Each row of a before or after table is a point. One or more steps were done to the points. Then noise was added and the rows were shuffled. The steps act on columns, c1 being the first. Name the steps. A step turns or swaps two columns, mirrors them in a line or flattens them onto one, adds a multiple of one to another, or multiplies or shifts one. Angles are multiples of 10 degrees, from the lower column toward the higher: turns from -170 to 170, lines from 10 to 170 but not 90. Use the fewest steps. Two steps may share a column if one is a turn and the other turns, adds or multiplies; they go together, in the order done. Otherwise the lowest column goes first.
In the rows, 128 means zero.

Before (13 x 3)
[[179 168 107]
 [130 132 125]
 [116 136 138]
 [ 65 178 202]
 [174 130  46]
 [148 119 129]
 [116 109 183]
 [ 82 141  98]
 [242  53  78]
 [122 101 143]
 [153 170 165]
 [110 138 115]
 [ 98 182 112]]
After (13 x 3)
[[168 134  74]
 [117 131 133]
 [113 115 164]
 [240  72  92]
 [ 82 136 105]
 [ 70 167 186]
 [154 122 125]
 [116 108 138]
 [183 152 111]
 [103 170 117]
 [131 131 125]
 [113 132 125]
 [153 158 158]]
Steps: multiply c2 by 0.7; multiply c3 by 0.7

Before (13 x 4)
[[137 134  44 110]
 [121 192  56 166]
 [121 106  62 122]
 [175 118  28 104]
 [111 124 106 152]
 [ 82 120 149 112]
 [168 104 135 184]
 [116  91 137 118]
 [ 63 165 135  52]
 [132 119 129 166]
 [ 66 141  98 103]
 [ 99 129 110 154]
 [159  48  56 132]]
After (13 x 4)
[[158 130 114 150]
 [179 139 233 102]
 [175  63 166 171]
 [142 134 119 151]
 [118 139 123 163]
 [187 129 193 113]
 [ 76 151 139 185]
 [198 118 106  99]
 [141 137  83 112]
 [163 211 197 126]
 [182 149 164 122]
 [180  90  95  54]
 [132 167 116 118]]
Steps: add 0.3 times c4 to c3; turn c1 and c3 by 130 degrees; multiply c2 by -1

Before (9 x 6)
[[ 67 153 109 118 105 118]
 [168 129  90 188 126  83]
 [120 152 194 160 180  95]
 [156 127 196 118 161 127]
 [ 91  58 117 172 105 137]
 [142 151  70  87  99  69]
 [ 47  87 185 195 157 106]
 [ 98  96  89  67 206 198]
 [156 153 128 118 162 186]]
After (9 x 6)
[[159 128 107 122 103 189]
 [155 124 124 140 105 157]
 [208 105 138  70 205 134]
 [ 99 150 160 182 160 225]
 [ 65 144 154 163 175 157]
 [167 125 167 121 164  87]
 [ 76 127 181 114 156 113]
 [121 123  42  93  98 124]
 [106 138  64 180 121  92]]
Steps: turn c3 and c6 by -40 degrees; turn c1 and c6 by -110 degrees; flatten c2 and c4 onto the line at 70 degrees

Before (11 x 8)
[[ 98 129 222  91 133 183 127 107]
 [149 156 104 165 159 164 148 191]
 [ 97 134 152  76 130 172 170 136]
 [111 149 171  82 164 154 125  84]
 [ 63 109  86 177  56 209  40 157]
 [ 92 111 147 101  83  90 103  87]
 [ 47  70 100 178  62 148  80  56]
 [126 199  90 163 104 173 149 150]
 [ 65  84 122 112 102 111 126  62]
 [167 147 139 155 100 217 143 172]
 [163 138  92 115 116 194 126 136]]
After (11 x 8)
[[120 127  38 108 123  66 108 100]
 [123 124  74 106  85  94 102 140]
 [ 59 162 122 130 213  79 118 213]
 [141  54 170 153 128  87 149 127]
 [197 104 142 141 139  57 149  84]
 [187 114 168 126 132  79 125 137]
 [ 93 123 179 108 198  26 103 132]
 [ 83 134  90 105 174 158 103 154]
 [164 111 178 154  98  99 155  87]
 [116 121 108 130 122  77 129 101]
 [ 65 163 101 118 175 125 118 192]]
Steps: mirror c1 and c6 in the line at 10 degrees; turn c2 and c5 by -160 degrees; turn c3 and c8 by -150 degrees; flatten c4 and c7 onto the line at 50 degrees
